Each row is a point. Each copy is the shape, with its points in the same order, turned, moved and blurred by noise. Is it also mirrored, or only turned?
In the rows, zero is written as 128.

Shape:
[[157 106]
 [166 182]
 [163 133]
 [ 74 131]
 [145 159]
 [ 77 133]
 [ 93 155]]
Copy 1 (7 x 2):
[[161 110]
 [145 186]
 [149 138]
 [ 76 103]
 [130 157]
 [ 72 107]
 [ 75 137]]
Copy 1 is: only turned
Copy 2:
[[139  92]
 [ 64  90]
 [113  90]
 [122 182]
 [ 92 110]
 [123 177]
 [ 94 162]]
Copy 2 is: mirrored

Shape:
[[175 132 171 122]
 [128 110  75  84]
 [103 156 149 143]
 [ 98 111  77  64]
 [134 176 128 101]
 [165 187 157 105]
 [175 110  90 158]
 [102 115  87 135]]
Copy 1 (8 x 4):
[[139 143 167  82]
 [ 73 129 130 167]
 [175 129 115 126]
 [ 87 135 137 198]
 [136 171 118 125]
 [147 189 135  93]
 [ 83  96 117  84]
 [113  95 104 156]]
Copy 1 is: only turned
Copy 2:
[[106 140 151  63]
 [160  75 119 133]
 [ 97 168  99 122]
 [170  80  81 138]
 [ 83 115 105 114]
 [ 59 114 117  88]
 [129 118 188 144]
 [158 134 119 158]]
Copy 2 is: mirrored
Copy 3 (8 x 4):
[[189 106 115  90]
 [123  59 107 170]
 [118 137  96 100]
 [ 90  50 119 168]
 [127  83  75  96]
 [158  85  71  67]
 [185 118  80 173]
 [112 117 102 169]]
Copy 3 is: only turned
Copy 4 (8 x 4):
[[179  96 148 102]
 [116 136  57 105]
 [117 122 154 155]
 [ 89 116  46 116]
 [153 102 104 161]
 [190  95 127 156]
 [156 181 118  92]
 [ 95 155 100 123]]
Copy 4 is: mirrored

Shape (12 x 6):
[[176 161 148 102 109 161]
 [170 110  91  97 159 149]
 [120  75 129 129 106 119]
 [140 173  99  95 199 156]
 [ 83 161 136 152 113 138]
 [117 110 171 131 118 139]
 [154  97 162 105 119 161]
 [ 90  61 131 115 195 133]
 [ 83 117  72  89 171 150]
 [115 132 151 187 150 159]
 [118 159 138 185  90  65]
 [ 95 119  90  95 194 123]]
Copy 1 (12 x 6):
[[107 116 102 154 144  67]
 [145 120 120  76 103  75]
 [111 117 144 118  83 153]
 [154 130 126  58 182  63]
 [123 145 129 139 175 164]
 [108  94 147 140 134 141]
 [107  74 125 134 108 101]
 [130  79 176  41 121 154]
 [131 137 107  31 146 139]
 [175 101 151 143 158 152]
 [124 193 175 173 128 155]
 [130 131 146  29 150 124]]
Copy 1 is: mirrored
Copy 2:
[[ 89  90 138 185 138 144]
 [147 125  82 155 155 112]
 [107 138 130  77 150 139]
 [177 139 132 206 145 105]
 [111 155 199 132 107 131]
 [104 114 172 110 161 137]
 [106  81 135 123 167 133]
 [190 143 148  86 193 103]
 [205 147 131 125 115 109]
 [ 97 149 187 133 157  80]
 [ 59 206 177 126 131 168]
 [203 164 134 139 145 122]]
Copy 2 is: mirrored
Copy 3 (12 x 6):
[[ 84  62 148 148 120 162]
 [162  74 178 109  92 158]
 [146 131  98 122  82 152]
 [126 100 232 104 131 143]
 [104 160 137 145 151 157]
 [109 131 120 149  97 126]
 [120  90 132 155  71 136]
 [170 161 168 109  61  98]
 [157 159 204  99  91 176]
 [143 139 142 171 154 108]
 [107 144  73 102 185 137]
 [153 150 201  80  99 140]]
Copy 3 is: mirrored

Shape:
[[178  73  93 108 173 104 160 115 143]
 [173 162 172 112 113 167  67 148 159]
 [119 134  91 152 118 164 148 134 185]
 [109 117 149 147 119 129 128 103 162]
 [163 139 145  85 129 116 150 107 147]
 [100 134 110  49 165 111  98 107 170]
 [127  46 154 137 105 182 148 136 117]
 [ 41  87  86 105  80 140 109 125  85]
 [191 112 199 143 152 183 118 145 150]
 [151 197 143 110 151 117 112 204  97]
 [ 99 135 133 130  74 149 136 172 150]
 [165 176  92 119 146 103 129 140 141]
 [104  99 165 118  62  77 110 153 145]]
Copy 1:
[[106 153 107  65  55 152  97  86 128]
 [139  77 135 112 151  87 183  83  95]
 [127 183 100 141 132  91 115  75 105]
 [143 169 127 117 115  94 146 142 122]
 [106 140 139 103  82 138 162 108  88]
 [159 119 150 126  28  93 108 114  61]
 [ 90 165 155  67 167 102  94 131 141]
 [135 142 156 147 138 120  35 194  90]
 [ 95 114 145  70 143  79 182  78 155]
 [ 59  52  94 168 109 105 152 115 109]
 [ 97 146 107 137 155  86 123 138  80]
 [120 117  80 157  72 140 144  86  98]
 [127 136  85  88 133 100 139 201  69]]
Copy 1 is: only turned
Copy 2 (13 x 9):
[[110  32 187 107 125 140 126 133 141]
 [142 115  56 132 130 111  78 148  82]
 [139  91 132 205 162 142 107 109 140]
 [121 123 129 153 176 148 137 154 121]
 [121  72 101  97 153 153 127 127 140]
 [186 105 119 108 106 129 154 146 178]
 [ 63 104 144 176 126 186  93 189 117]
 [130 183 166 147 119 200  90 158 194]
 [ 81  76  91 147 123 119 110 160  51]
 [ 91 138  82 100  90  84  89  69 129]
 [103 141 100 176 152 140  81 129 164]
 [136  93 128 106 145 112 104  64 137]
 [ 91 151 114 115 186 125  90 184 177]]
Copy 2 is: mirrored
Copy 3 (13 x 9):
[[113 162  89 111 122 176  64 149 118]
 [ 65 148 161 154  88 130 199 182 128]
 [126 190 102 118 136 140 175 112 122]
 [130 159 109 128 139 114 148 148 158]
 [ 73 147 120 138 151 136 119 157 139]
 [ 67 141 176  76 151 147 114 149 185]
 [140 135  92 106  92  55 135 129 106]
 [151  74 127  51 161  92 157  81 134]
 [103 167 138 178  58  91 146 170 120]
 [102 102 195 200  91 159 144 112 150]
 [106 125 108 134 135  98 193  89 145]
 [103 140 143 159 145 200 135 124 127]
 [ 94  76  74 122 117 111 167 132 201]]
Copy 3 is: mirrored

Shape:
[[165 105  95  97 113 175 114 145 167 165  93 187]
 [179 178 174  94  98 114  93  93  93 113 125 163]
 [ 87 124 102 117 181 113 166 111 143 128 159 109]
 [132 101 146 162 169  93  97  88 138 148 108  87]
 [110 187 140 137 156 191 146 126 154 139 116 176]
 [110 154 150 118 118 107  79 185 106  87 120 137]
 [182 151  97  95 161 178  77  97 164  66 153 115]
 [111 114 138 179  81 170  89 123  93  82  91 152]
 [124 159 110 182 110 128  76 117 101 151  87 150]
 [191 164  84 153 113 193  99 119 110 142 180 105]
 [171 107  88 103  93  92 166 124 188 165  86 186]
 [133 112 102 117 177 140 142 187 126  67  87 158]
 [187  97  88 173 101 100 131 168 140 119 187 128]
 [111  98  80 101 137 126  76 167 101 147 169 103]
 [ 89 101  93 158 101 153 173 172 134 152  96  98]]
Copy 1:
[[ 46 124 127 117 141 142  90 130 130 181 148  86]
 [117 178  90 214 177  99 164 144 132 142 137 105]
 [169  77 165 116 109  80 121 118 116 111 119 139]
 [139 113 114 141 131 127 114 178 139  92  57 148]
 [125 118 132 107 138 104 157 109 199 188 148 126]
 [125 177 105 142 114  91 145 195 113 149 163 168]
 [152 106 105 116 177 108 129 192 142 101 182  51]
 [ 96 175  62 137  82 136 136 148 176  99 167 136]
 [109 172  75 142 153 133  98 140 179 128 128 178]
 [155 193 138 101 180 154 100 116 156  99 163  79]
 [ 81 107  95 154 128 114  70  94  81 196  98  94]
 [ 95 109  90  65 113  84 156 158  90 145 158 143]
 [148 209 107  97 111  92  64 134  79 115 115  87]
 [118 154 173 121 138 113  75 168  95  88 168 154]
 [124 136 131  88  68 171 107  97 112 136 126 162]]
Copy 1 is: only turned
Copy 2, 15 rows:
[[134 139 132  26 123 129 190 113 150 133 129 109]
 [142 108 204 103  62 177 146 125  62 131 167 131]
 [100 105  75 157 149 103 136 139 114 114 161 112]
 [129 155 145 141 175 169 101 138 116  90 171 103]
 [ 87  76  99  66 139 167 182 136  69 143 126 116]
 [158  86 157 136  90 167 152 154 103  95  82 143]
 [129 129 148 133 118 167 239 193 118 143 195 120]
 [175 121 147 127 136 206 201  75  91 136  88 127]
 [187 111 118  85 120 222 135 103 105 113 133 126]
 [153  98 131 101 118 188 170 139 148 214 195 120]
 [ 87 154 127  47  82 128 152  79 160  82 169 109]
 [103 164  98 120  99 146 192 156 123 115  73 149]
 [124 129 138 132 109 159 147  88 200 152 163 193]
 [201 105 123 138 125 105 133 156 163 138 140 131]
 [119 105  75 122 131 153 143  76 180 137  86  82]]
Copy 2 is: only turned
